Every row gives one point. To make a cloud, some directions were put in groups of two or more. Within a group, all points are equally far from the middle, so they leave a hole (a ring in 2 directions, a hollow ball in 3). The other directions are filled evenly. Then the cloud was stretched, turned, moved and blurred a little. Count the holes, and give their numbers of directions, smallest first.
In the rows, 128 means zero.

Cloud:
[[150 143]
 [125 178]
 [178 104]
 [103  69]
 [126 176]
 [ 92 139]
 [135 173]
 [149 138]
 [148 104]
 [103  81]
 [128  69]
 [177 115]
 [165  94]
 [179 105]]
Holes: 0

Cloud (14 x 2):
[[159 105]
 [159 163]
 [ 82  93]
 [ 78 108]
 [144  78]
 [ 73  81]
 [118  99]
 [175 138]
 [108 108]
 [166 165]
 [ 77  89]
 [176 122]
 [120 140]
 [103 141]]
Holes: 0

Cloud, 13 rows:
[[167 162]
 [144 126]
 [140 154]
 [163 169]
 [157 109]
 [ 81 103]
 [156 105]
 [ 96  91]
 [137 153]
 [149  83]
 [ 49 113]
 [179 162]
 [164 155]]
Holes: 0

Cloud:
[[100 127  90]
 [151 105 106]
 [132  85  91]
 [115 139  86]
 [109 100 191]
 [122 122  93]
 [ 75 163 124]
 [146  71 162]
 [119  34  95]
 [118 120 107]
 [170  75 161]
 [160 149 142]
 [115 101 120]
 [126  84 164]
 [ 99 141 158]
 [146  65 157]
 [114 104 158]
 [100  75 158]
 [ 99  87 202]
 [115 144 157]]
Holes: 0

Cloud, 20 rows:
[[143 136 124]
 [139 115  75]
 [190 103 127]
 [167 173  86]
 [109 161 145]
 [104 106 130]
 [173 147 109]
 [129  77 152]
 [128  88 150]
 [173 164 140]
 [128 152 110]
 [143 170 160]
 [141  97  58]
 [118 116 107]
 [161 141  56]
 [114  68 141]
 [151 172 152]
 [195 143 112]
 [157  74  91]
 [111  74  66]]
Holes: 0

Cloud, 28 rows:
[[ 74 104 130 114]
 [ 90 161 102 138]
 [150 176 126  66]
 [151 108  88  88]
 [125 117 179  83]
 [118 157 199  99]
 [ 99 142 175 162]
 [ 74 153 107 104]
 [136 186 173 123]
 [127 127 192  91]
 [ 76 154 114  91]
 [139  95 105 160]
 [132 185 175  91]
 [156 105 106  81]
 [169 112 159 157]
 [147 127  72  91]
 [165 121  98  75]
 [114  88 112 149]
 [165 188 153 102]
 [ 85 146 154  74]
 [174 117 125  77]
 [104 168 122 154]
 [115  88 114 103]
 [121  92 124  91]
 [ 64 143 119 111]
 [ 81 145 148 160]
 [105 166 108  72]
 [136 128 199 137]]
Holes: 2 (2, 2)

Cloud, 31 rows:
[[145 187 117 120]
 [172 150 142 143]
 [107 114  78 176]
 [157 189 183 112]
 [ 90 172 152 102]
 [122 175 186 141]
 [149 200 163 160]
 [ 64  95 144  71]
 [ 98 165  70  90]
 [ 69 156 127 140]
 [ 95 132 131 100]
 [119 187 118 164]
 [160 173 101 140]
 [127 138 142 167]
 [132 115 184 102]
 [128 160 115  72]
 [116  91 183 140]
 [143 155 119  62]
 [132 208 124 161]
 [159 172 133  85]
 [186 208 133 174]
 [150 119 149 107]
 [155 129  91 114]
 [133 142 172 105]
 [110 148 174  97]
 [160  99  72  90]
 [124 113 174 144]
 [128 194 127 145]
 [128 120 136 152]
 [144 144 138 100]
 [148 166 142  96]]
Holes: 0

Cloud:
[[ 93 131  81 113]
 [ 69 111 155 117]
 [125 108  40  97]
 [ 72 147  76 102]
 [ 99 165  69 103]
 [159 112  78 131]
 [ 81 141 150 156]
 [ 95 103 153  91]
 [ 42 146 112 124]
 [138 128  66 100]
 [159 160 140 111]
 [125 122 106 130]
 [129 143 129  60]
 [ 79 156 131 121]
 [119  93 152 150]
 [146 143 119 172]
 [103  73  64 120]
 [ 95  66 145  86]
 [181 161  76 153]
 [ 61 145 106 119]
 [132  58 101 113]
 [155 169  77 127]
 [ 90 141 114  91]
 [116 135 126 164]
 [119  72 136  93]
 [121 162 141 155]
 [132 108 167 104]
 [ 69 156 104 130]
 [ 61 101 105 145]]
Holes: 0

Cloud (49 x 6):
[[128  97 158 113 115  97]
 [105 113 160  99  76 139]
 [107 144 133 169 115 145]
 [154 121 164 158 124  90]
 [204 140 151 169  95 145]
 [106 129 177 122  62  62]
 [160 105 176 100  90 167]
 [105  83 178 145 125 156]
 [192 159 190 149 116  98]
 [199 103 148 113  88 200]
 [137  89 146 139 104 177]
 [159  69 144 167 121 106]
 [ 80  69 133 136  83 145]
 [149 173 129 101 130 137]
 [ 45 116 136 140  77  48]
 [127 189 174 106 123 101]
 [150 102 103 121  61 146]
 [109  85 117  98  90 132]
 [131 113 135 114 131  94]
 [106 114  73 126 123  97]
 [146 107 157 195  95 151]
 [ 94  73 101 144 114 152]
 [137 119 129 170  76 190]
 [105 155 127  94 177 128]
 [147  92 105 155 129 115]
 [141 150 141 149  61  92]
 [125  75 117 123 155 184]
 [119 138 136  98 169 139]
 [ 91 119  65 121 111  91]
 [ 81 134 183  90  92 128]
 [ 42 128 141  75 138  78]
 [134  92 135 144 118 113]
 [131  89 170 119 139 184]
 [131  60  75 137  85 158]
 [154 119 161 177  88  89]
 [ 95  76 130 124 166  93]
 [167  90 151 148 104 185]
 [123  53  95 119  96 167]
 [160 119 144 151 165  90]
 [142 119 150  96 170 150]
 [137 161 168 128 138  86]
 [114 140 162  90  46 117]
 [113 100  92 130 124 172]
 [147 103 144  99  47 147]
 [167  90 200 121 177 107]
 [168 121 125 129 163 186]
 [143 134 162 113  68 139]
 [ 61  91 158 137 103  83]
 [142 113 120 129  68 176]]
Holes: 0

Cloud (56 x 6):
[[ 78 138  83 109 170 146]
 [169 178 140 151 116 119]
 [101 121 150  75 108 141]
 [174 152 139 116 159  62]
 [128  85 121 141 171 163]
 [126 140  55 135 123 166]
 [ 72 104 129 140 128 166]
 [143 172 152  94  97  55]
 [ 92 102  76 114 155 166]
 [163 135 152 101 179 109]
 [184 149  96 106 149 159]
 [ 84 152 125 140 105 112]
 [119  89 120 110  84 196]
 [141 180 108 106 136  45]
 [ 86 142  91 157 139 144]
 [142 127 122 128  59 117]
 [ 99 130 111 110 191 169]
 [175 149 156  94  93 131]
 [127  90  83 135 149 190]
 [142 107  77 123 120 189]
 [135 114 125 122  65 177]
 [125 159 116 115 197 134]
 [118 146  74  73 120 160]
 [111 200 101  95 128  67]
 [138 146 140 103 167  68]
 [153 183 113 112 172  69]
 [158 215 126 114 128 120]
 [ 76 117  81 134  99 161]
 [132  83 152 100 102 109]
 [ 91  88  99 115 130 137]
 [ 83 104  98 133  93 146]
 [185 174  86 100 147 114]
 [154 169 157 115 160 133]
 [187 177 141 137 139 104]
 [141  92  90 103 154 169]
 [141 117 127 127 172  94]
 [152  86 137 142 136 196]
 [174 136 131 105 182 144]
 [147  85 136 132  91 123]
 [ 98 125  85 128 131 237]
 [201 142 128 106 109 123]
 [127 139 136 108  81 192]
 [161  98 108  95 111 167]
 [115 119 120  94 166  91]
 [203 160 136 109 113  80]
 [ 66 136  99 119 157 203]
 [120  85  88 102 125 155]
 [117  86 153 126 111 117]
 [ 86  91 133 144 106 198]
 [118 156 105  65 110 162]
 [145 100 142 151  90 173]
 [128 160 138  96 169 166]
 [143 197 109 123 172  89]
 [161 116 111 147 144 202]
 [137 204  82 125  87 132]
 [ 66 116 100 125 104 215]]
Holes: 1 (6)
